Every row gives one point. Before rounding, the points of a table are all equally far from one centre. They may lie mostly on one side of it. Where is the centre, to within rounding?

Points (9 x 3)
[[-32 -36 -18]
 [-45 -10  -3]
 [-34 -24  -2]
 [-43 -24 -11]
 [-52 -14 -19]
 [-37  18  -1]
 [-11 -42 -35]
 [-19 -32  -3]
 [-27  13   7]]
Centre: [-14  -1 -30]

Points (10 x 6)
[[ 62 -28   6  -3   6  16]
 [ 48 -12  -1  24  22 -12]
 [ 62  10 -15 -10  -4   7]
 [ 49  25  -4  -5   9 -22]
 [ 56  -4 -10  31   1  14]
 [ 39 -33 -17  -2   5  22]
 [ 68   6  -7 -10  -3   6]
 [ 39 -14  -1 -33   1  30]
 [ 57 -34  36 -13 -37   6]
 [ 60  -3 -18   4   3  13]]
Centre: [ 20  -5  14   2 -19  -1]

Points (14 x 9)
[[  2 -19  28 -43 -44 -40 -13   1  34]
 [  2   6  14   6 -22 -72 -33 -19   9]
 [-17  -3  38  23 -48 -36 -15   8  22]
 [-29 -11  -5   7 -43 -37  -6 -14  20]
 [  2 -23  31   3  -8 -47 -40 -15  20]
 [-28   0  15 -27 -36 -46 -34  -4  33]
 [  8 -12 -10   9 -32 -62 -22  -9  18]
 [  8 -20   8 -51  -9 -41 -30   8  17]
 [-15  -5 -29   5 -40 -40  -7  -4  10]
 [  3   4  26  -3 -21 -39 -25 -37  46]
 [ 11   0  30 -20 -38 -60  -6 -22  36]
 [-10   4  10 -29 -33 -48 -22 -21  46]
 [-11   8 -14  -4 -46 -22 -22 -17  46]
 [ -9   4   6  16 -27 -44  -5  28  37]]
Centre: [  9  11  15 -11 -25 -19 -15  -1   4]

Points (17 x 11)
[[-32  50 -34 -12  -7  45  -6 -20  20   2  59]
 [  8  16  -6  -4  -8  23   2 -26  58 -22  27]
 [-26  -3   8  16 -12  39  51  -9  -6  16  26]
 [-14  27  -9  -3 -10  43   5 -11  66   1  35]
 [-41 -14  18 -20 -22  48  15   1  34  30  15]
 [ -8  -7   0  23 -38   0  21  39  31  19  -3]
 [ -4 -10 -46  -8  17  39  11 -10  38  30  30]
 [ -2  25 -26  19 -39  10  30 -25  18  13  -1]
 [-54  37   9 -28  -8  15  32  24  -3  32  45]
 [-20  18  -2   7 -17  62  19  11  30 -17  17]
 [-29 -10  16 -31 -13  26   5  11  64  10  31]
 [-57  14  19   6  16  29  10 -22  35  26  43]
 [-40 -30  -7   8  -5  46  11  14  15  19  71]
 [-32  11 -10  -3  -6  48  13 -18  57   7  15]
 [-34 -18   2 -40 -22  34  14  22  35  32  11]
 [-27   9 -42  12   3  24  24  -6  45  -5   2]
 [-17 -24   4 -51 -11  33 -19  12  44  17  31]]
Centre: [-17   8  -7  -4 -11   6  -9   4   5  11  32]

Points (18 x 14)
[[-24   0   0 -21  48 -12 -15   4  38  20  -8 -38 -12 -21]
 [-27   4 -18   1  34   8 -15  -1  22  29 -55 -31 -36 -17]
 [-45  -6 -19  -4  22 -21  -7  10  12  24 -25 -30   5 -39]
 [-17 -10 -35 -29  -4 -31  -5  -1  34  19 -45 -26 -56 -10]
 [ -6 -11  -9 -18  34 -16 -27   1  36  45 -27 -22  -8 -33]
 [-15 -12 -16 -27  -4 -21  -4 -19  27  44 -41 -42 -39 -24]
 [ 24  22  -9  -1  25 -15 -39   5  42  20 -36 -28 -47 -26]
 [-19  12 -17  -9  39 -30  -5   0  12  31 -44 -29 -39 -12]
 [-43  10 -41 -21  -3 -36 -21  -8  42  21 -27 -31 -25 -14]
 [-26  14 -57 -20   4 -34  -4 -19  15  33 -33 -41 -17  -8]
 [ -9   7 -36 -20  24   8 -22  -2  34  44 -50 -32 -18  -3]
 [-13   2 -30  -3  32 -21 -29   7  22  21 -50 -40 -51  -2]
 [-12   4  -9  -9  22 -30 -32 -37  27  23 -40 -15 -50   8]
 [-11  27 -28 -15  25  -9 -46 -15  36  14 -43 -34 -55 -18]
 [-11   3  -6  24   3  -5 -23 -27  27  13 -43 -47 -62 -13]
 [  1   8 -20 -21   4 -17 -21 -16  37  46 -49 -25 -43 -22]
 [-32  -3 -13 -14   6  -9  -3 -30  47  23 -10 -61 -32 -14]
 [-40   8 -14 -27  28 -13 -27  -6  31  21 -49 -17 -27 -17]]
Centre: [  2  -1 -22  -9  -1  -2 -20 -10   8  -5 -12 -23 -19 -14]
